Each point is reached from the start by the listed moves, each made 0, 1 or 2 times, or once backwards (-1), plus a little noise. Is the number of moves made odd or even? Then give how often each move was made.

Moves:
(1): [ 20 -19  -9]
(2): [28 33 -3]
Start: [ -3  -9 -20]
Points:
[ 46   7 -31] -> even (1, 1)
[-30 -41 -18] -> odd (0, -1)
[ 18 -28 -28] -> odd (1, 0)
[ 95  19 -43] -> even (2, 2)

Moves:
(1): [ 42 -12  -4  22 -14  -9 -17 -15]
(2): [12 34  1 -4 11  3 -7  1]
(3): [-3  2 36 12  6 -2  1 -9]
(4): [ -4   9 -19  39  12  -5  13   3]
(5): [ 15 -16  -7 -12  44  12  -2  -8]
(6): [ 6 -3  6  9 -4 32 -4  8]
Start: [-29  17  -2 -25   0   8   0  35]
Points:
[-95  45  93 -58 -22 -24  13  30] -> even (-1, 0, 2, -1, -1, -1)
[-35  20  36 -14   7   5   1  24] -> odd (0, 0, 1, 0, 0, 0)
[-46 -13  28 -40 -70  33  -8  48] -> even (0, -1, 0, -1, -1, 1)
[-15  90  27 -30  34 -22  -8  22] -> even (0, 2, 1, 0, 0, -1)

Moves:
(1): [ 32   6   0   4  -2 -14  17   3  14 -10   5]
(2): [-2 23 -2 -2  8  5  3  7  3 -4  0]
(3): [ -1   4  28   5   0   6   1   1 -14  -5   1]
(4): [ -5  -1   1  17  -2   3  -1  12   1  -6 -12]
(5): [ -2 -14   4  -9  36  -4 -13  -4   4 -16   7]
(6): [ 10 -16   2  -6   5  35   9   5  11  -8   4]
(7): [-20 -10  -1   0   7 -10  32   7  -3  -6  17]
(8): [  0 -10   0 -15  -1  -6  -3  24  -8  -1   2]
(9): [-9  0  8 -2  0 -2 -5  6 17  4  0]
(10): [ 11   1   2  14  11   1   4   1  -4  30 -10]
(11): [ 4  3  0 10  0  3 -7  2 -8  8 25]
Start: [-17   3   2  30  -1  26 -20  -2   8 -11   1]
Points:
[-28 -72  45  35  86  45   4   7  11 -43 -10] -> odd (0, -1, 1, 1, 2, 1, 1, 0, 0, 1, -1)
[-76  14  47  34  13  88   9  66 -38 -79   6] -> even (-1, 2, 2, 2, 0, 1, 1, 1, -1, -1, 0)
[ 44  22  44 -19  22  68  35  53  82 -53   8] -> even (2, 2, 1, -1, 0, 2, 0, 1, 2, 0, -1)
[ 11 -81  45  -4  48  35  82  48  55 -81  37] -> even (2, -1, 1, 0, 1, 2, 2, 1, 1, 0, -1)
[-92 -22  47  19  66  17  -6  82 -22  15  83] -> odd (-1, 1, 1, 0, 1, 0, 2, 2, 2, 1, 2)
[ 91  -3  65  11 -27  77  10  57  24   5   2] -> odd (2, 0, 2, -1, -1, 2, -1, 2, 1, 1, 0)
[-47  16 -22  57   1  95  71  38  58 -18  47] -> even (0, 2, -1, 1, -1, 2, 2, -1, 1, 0, 1)

Moves:
(1): [16  4 -1 -2  0 -4  4  0 -6  5  7 -1  7  0  2  2  0  5  0 -2 -5  1]
(2): [-2 30  0  6  3  4 -3 -6 -6  3 -2  1 -5  1 -6  6  7  1  0 -1  2  2]
(3): [ 5  3 16  0  5 -4 -3 -3  2  4 -5 -2 -2  3 -2  1  1 -2 -3  2 -2 -3]
(4): [ -1   1  -3  24   2   4   5   4   3  -2   1 -12   0  -2   1  -4 -10   3
   1   3   1 -14]
(5): [  2  -2  -9  -2  24   3  -1  -5   0   0   2   5 -13   1  -6  -2  -2   2
  -6   2  -2   1]
(6): [ 4 -5  6 -4  0 29 -2 -1 -3  3 -2  0 -4  3 -2  4  1 13  2 -2 11  0]
(7): [ -1  -2   7   4   9  -1  32 -11   8   1   4   8   6  -1  -3  -3  -2   1
   2  -8   3   2]
(8): [-2  5  1 -3  4  3  1 23  1  3 -4  7 -2  2 -1 -8 -3  1  4 -3  2  3]
(9): [  8   4  -5  -5  -3   2  -4  -2  25   5   7   2   6 -10  -3   0   2   1
   5   1   3   3]
(10): [-4 -6 -7  0 -4  2  1 -3  1 23  1  1 -1  9 -4 -1  2 -7 -1 -7 -2 -5]
(11): [-13  -1  10   6   6   2  -4   0  -5   0  25   0   3   2   0   0   2  -2
  -2   1 -10   2]
(12): [ 2 -5  1  8 -1 -5 -6  0 -3  1  1 20 -4 -3  2  1 -1  7 -4  3  3  0]
(13): [-5  7 -2 -3  8  6 -2 -3  0  5 -6  9 26  0 -3 -6  0 -4 -8  7 -3  3]
(14): [ 0  2 -1 -1 -2 -3  0 -5  6 -4 -1 -3 -2 19  3 -5 -4  7  4  2 -3  4]
(15): [ -3  -1   0  -3   7  -2   1  -4   1   2  -2  -9 -13   0  27  -7  -3   1
  -9  -5   8   1]
(16): [ 3 -4  0  2  3 -6  1  5  5  2  0  1 -1  1  4 16  0  2  0  3 -3  3]
(17): [  1   1  -1   4   2   3   5   3   2  -4   1   4  -1   2  -1  -2  21  -1
 -10  -3  -1  -9]
(18): [-8  0  0 -1 -1 -8 -1  3  1  0 -3 -1  2 -6 -1  2 -2 15 -4 -7 -5  0]
(19): [-1 -5  1  2 11 -4  0 -1 -1  2 -7  5  5 -5 11  0 11  0 24 -3 -1 -6]
(20): [ -3   0  -1  -4  -5   3   7  -5   2  10  -1  -2  -6 -11   8  -6   6  12
   1  29  -8   3]
Start: [22  4 -3 14 -9  2 -4  4 -6  4  4  5  0  7  2  4 -4  2 -1  4  7  2]
Points:
[ 25 -19 -18  30 -40  95 -31  19  20  38 -32  -6  51 -10  -4 -25 -16 -11
  -3  25  49 -39] -> even (-1, -1, 0, 2, -1, 2, -1, 0, 1, 1, -1, 0, 2, -1, 0, -1, 0, -1, 0, 0)
[ 76   0   1  -8 -47  -8 -34  39  10 -27  20 -26  29  36   4  -9 -29  -6
  81 -10   4  13] -> even (2, -1, 0, 0, -1, 0, -1, 1, 1, -1, 0, -1, -1, 2, -1, -1, -1, -1, 1, -1)
[ 19  12  16  -9  74  18  26 -62  31  62  35  66  26  60 -25 -39 -17 -32
 -60 -26  14  23] -> even (0, 0, 2, -1, 2, 0, 2, 0, 1, 2, 1, 1, 2, 1, 1, -1, 0, -1, -1, -1)
[ 33  39  16  79  21  72 -35 -22 -52  24  48  -9  18  93  11  -4  10  16
 -72   1   1 -30] -> odd (2, 1, 1, 2, 0, 2, -1, -1, -1, 1, 2, 1, 2, 2, 1, 0, 2, -1, -1, -1)
[ 46  23  11 -37  31  62  51 -53  41  94 -24  46 -32  44 -45  -7  -4  59
  27  41  14  36] -> odd (0, 1, 2, -1, 2, 2, 2, 1, 1, 2, -1, 0, 0, 2, -1, 0, -1, 0, 0, 2)
[-19 -20  83 -12   2   4  45  -1 -10  -1  31 -29 -21  -1  67  -2  37  58
 -72  33 -22  13] -> even (0, -1, 2, -1, -1, 1, 1, 0, -1, -1, 2, -1, 0, 0, 2, 1, 2, 2, -1, 2)

Moves:
(1): [10  7  3 -1  0 -1 -6 10  1 -4 -5 -7 10  8  5 -6  2 -2  5 -5  1 -6 -1 -1
  3]
(2): [ -2   1 -17  -2  -3   2  12 -15   3   1  -4   2   0  -5 -10   5   0   0
   8  11   2  -2   0  -6 -12]
(3): [ -1   8   0  -8  -4  -4 -21   8  -9  10  -2  11 -11  -7   1   5   2   5
  -3  -9   3 -13  -1  -5   9]
(4): [ -3   6   2   3  -3   7  16   9 -11  -4  -2  -1   8   0  13  -4   1  -4
   6   5  -2   1  -3   8  -1]
(5): [-2 -1  2  4 -4  2  3  4  0  1 -3  2  3  5 -3  3  3 -7  2 -3 -6 -2 -4  0
  3]
(6): [ 16   5  12   2 -14   3 -16  -2  -1   1  12  -3   1  -4   1   2  -2   2
  -2  -5   4  -9   1   2  -3]
(7): [10  2  8 -1 -5  2 14 -7  0 -1 -5  5  1  4 -3 -2 -5 -1 -5 12  2  2  1  2
  4]
(8): [  2  -2  -4  -2   4  -4   5   1  -3  -2  -1   0   1   8   5   0 -10  -7
   4   5  -7   5  -3   0  -3]
(9): [-5  0  2 19  5  2  3 -2  6  4 -1 11  1 11 17  2 -6 -3  5 -5  2  2  2  5
  0]
(10): [-14  -6 -10  11  13   8  13  15   4  -2  -5   3   2  -6   1  12  -2   7
  -8   5  -8   1 -10   2  -1]
(11): [ -2 -14  11   4  11   7   2  -1   4  10   2   8   2   2   9   0   1   2
   7  -8  -7  -5  -9  -3  -1]
(12): [  9   6  -1   0  -2   1  -1   5   2   2  -1  -4   9   2  -2  -7   3  -9
 -10  -4   6   3   0   3  -8]
(13): [ -5   6  -2  -5  -8   0  -4  -2   2  -5   0   5   7 -15  -2  -4  -3  -4
  -2   1   0  -2   1  -7   7]
(14): [  8   0  -1  -5   0  -6   0  -4  -7 -13  -3  -7   0   3 -11   3  -6  -1
   0   3  19 -12   8  10   2]
(15): [ 2  1  2  6  8 -1  1 -7  5  8 -1  1  4 -3 -5  0  1  0 -4 -7 -5  2  3  7
  6]
(16): [  3   1  -1  -2   3  -1 -14  -9  -3   6   0  -6   5   6   0   0  -1  -5
  -5   0   3  -5   5  -5   7]
(17): [ -5   9  -1   3  -2  -8   5  -5   4   1  10   3   4  -2 -12  -1   2  -3
 -10   1   1  -6  -5  -1  -2]
(18): [ 13   4  13  -4   3   3   8  -3 -10 -10   6   0   2   7  -4   6  -8   2
  -4  -8   4   2  11  -7  -6]
(19): [  4  -5  -4  -1   8   4 -13   4   4  -3  -1   3  -2   9 -12  -7   0  12
   1   2   6  -2  -6   5   2]
(20): [ -8   2   3 -11   9   0   8   0   3  -2  -2  -4   6  11   2   3  -5   2
  -4   4  -2   3  -6  11  -9]
(21): [  1   5  -1  -1  -1   5   5  -2  -1  -1   9   1   3   1   6   3  -1  -6
  -5 -12  -1   0  -3   5   6]
(22): [ -3   6 -11  -1  11  -3 -15  11   5   3   6  -2  10   5  11   8  12  -5
   1  11   1   2   7  14   0]
(23): [ -3  -2  -2  -8  -4  -6  -8  -5  -2   0   9   6  -3  -4  10   1   4   9
  -7   5 -12  -9  13   4  -4]
(24): [ 6  0  2 -1  6  1 -7 -2 -6 -7 -3  2 -8  1  2  6  4 -7  3  0  2 -1 -5  1
 -1]
Start: [ -3   3 -10   4   8  -6  -3  17   0  -4   0 -16 -19   4   6   2   6  -1
   3   1  -8   2 -14  12  -7]
Points:
[-33  18 -76  10 -16 -43  18 -20  -5 -58  39  -3 -21 -68 -16  21  -8  -3
  -9  62 -17 -33   3  40 -20] -> odd (-1, 1, -1, 1, -1, 1, -1, 2, 0, 1, -1, -1, 2, 2, 1, -1, 2, -1, 0, -1, 0, 0, 2, 1)
[ 22  32  10  10  -6 -35 -21   0   1 -12  86  31 -16 -28  35  58   0 -16
 -59  26 -52 -19  24  37   6] -> odd (-1, -1, 0, -1, 0, 2, 2, 2, 0, 1, 0, -1, 1, 0, 1, -1, 2, 1, -1, -1, 1, 2, 2, 1)
[ 12   4  18  10  16  -5   1  28 -26 -35   9   2 -29  57  38  32 -35 -15
 -12 -33 -51   6  -8 -25   4] -> even (1, -1, 0, -1, 2, 0, 0, 2, 1, 1, -1, -1, 0, -1, -1, 1, 0, 2, 0, 0, 1, -1, 1, 1)
[ 47  35   6 -39  64 -39 -65   4 -23  -6   9   5  17  95   1  54   3 -51
 -29  11  38 -74   3  32 -43] -> odd (1, 1, 2, -1, 2, 0, 1, 1, 1, 0, 2, 2, 0, 2, -1, 2, 2, 2, 0, 2, -1, 2, 1, 2)
[-13   0  21 -15  40   5 -28  28 -28  26   7  25  11 -19  78   2   2  -5
 -13   2 -94 -30 -26   6  47] -> odd (1, -1, 1, 2, 0, 0, 1, 2, -1, 1, 2, -1, 2, -1, 2, 2, 0, 0, 0, 0, 0, 0, 2, 1)
[ 24  37  15  76  46  43  55  66 -22 -14  19 -20  32  70  50  22 -39 -13
 -32 -47   2  31 -17  63   1] -> odd (0, -1, 0, 2, 0, 1, 0, 1, 2, 2, -1, 1, -1, 0, 1, 1, 0, 2, 1, 0, 2, 0, -1, -1)
